Each row of a before or after table is a point. One or more steps were done to the points. Then noise was added and the rows were shuffled. The steps act on columns, c1 being the first. What was done? A step turns or swaps two columns, mirrors them in a line or flattens them onto one, adds a multiple of one to another, or multiplies or shifts one. Angles are multiples of 10 degrees, from the lower column toward the higher: turns from -170 to 170, lines from 10 to 170 but not 90. Use the fewest steps. Two steps may share a column if one is a turn and the other turns, adds or multiplies; they go together, in the order done. Otherwise the lowest column goes first.

Before (12 x 2)
[[ 1.4 -7.5]
 [-2.0 -0.4]
 [-2.9 -3.9]
 [-1.0 -3.6]
 [ 1.5 -0.6]
 [ 2.7 -3.2]
 [ 2.8 -5.7]
 [-1.2 -4.4]
 [ 1.8 -1.7]
 [-3.5 -0.5]
 [ 3.0 -7.1]
 [ 4.2 -0.1]]
After (12 x 2)
[[ 3.2 -2.6]
 [ 2.1  0.9]
 [-3.1 -8.2]
 [ 1.4  1.7]
 [ 3.9  6.1]
 [ 1.5 -5.3]
 [ 2.9 -1.3]
 [-4.0 -5.6]
 [-0.9 -5.3]
 [-1.1 -6.1]
 [ 2.9  0.7]
 [-1.9 -3.3]]
Steps: add 1.5 times c1 to c2

Before (13 x 8)
[[  0.1   5.0   0.4   4.0  -2.5   2.7   1.2   0.8]
 [ -2.1   3.6  -1.8  -0.6  -0.7   0.7  -1.7   0.3]
 [  3.6   3.3   3.8  -1.2  -0.8 -11.0   0.0   0.7]
 [  1.3   2.8   1.0   2.5  -3.6   2.5  -0.4   1.6]
 [  1.5   2.6  -0.5  -0.4   1.4   1.0   0.2   0.6]
 [ -1.0   2.9   1.7  -0.1   0.7   3.0  -3.1  -2.7]
 [  3.3   0.8  -1.3  11.1  -1.6  -1.1   0.2  -1.1]
 [ -1.7   2.3  -1.1  -0.1  -1.5  -0.6  -4.4   1.7]
 [ -1.3   0.9   0.3  -2.0  -2.0   2.6  -0.6   0.8]
 [  0.7   2.7  -0.5   0.3  -2.9   1.9   0.7  -3.3]
 [  5.4   2.5   0.6   0.8  -0.3  -3.0   0.8   2.8]
 [ -2.5   2.7  -0.1  -0.2  -1.8   2.6   1.3   2.5]
 [ -1.7   1.6   1.9   0.5  -1.6   0.4   1.1   2.0]]
After (13 x 8)
[[-0.6  2.0 -2.4 -5.1  0.4 -7.5 -2.7  0.1]
 [ 1.3  1.6 -2.8 -3.6 -2.0 -6.7  1.5  0.0]
 [-0.2  2.0  3.0 -8.1 -1.6  8.6  0.3  0.2]
 [ 0.1  0.7 -1.4 -2.0 -2.1 -7.9 -0.5  0.1]
 [-0.5  2.9  0.6 -1.1  1.3 -3.3  0.2 -0.2]
 [-1.1  0.5 -3.1 -1.3 -1.3 -0.5  1.0  0.0]
 [-0.2  4.2 -1.7 -7.3 -2.9 -4.8  1.4 -0.3]
 [-5.0  4.0  0.8 17.9 -0.8 27.9  0.0  0.2]
 [ 1.5  1.7 -1.6  0.9 -1.8  1.5 -4.1  0.2]
 [-0.3  2.6 -0.4 -3.7 -3.4 -5.1  0.8 -0.6]
 [-2.4  4.1  3.5  3.8 -0.2  8.1  0.9  0.1]
 [ 2.6  2.3 -2.4 -0.4 -0.7 -1.8 -1.5  0.1]
 [-1.2  2.6  0.3 -5.8 -3.6 -4.7 -0.6 -0.3]]
Steps: turn c1 and c3 by 110 degrees; turn c2 and c3 by -20 degrees; multiply c6 by 3; turn c4 and c6 by 150 degrees; multiply c8 by 0
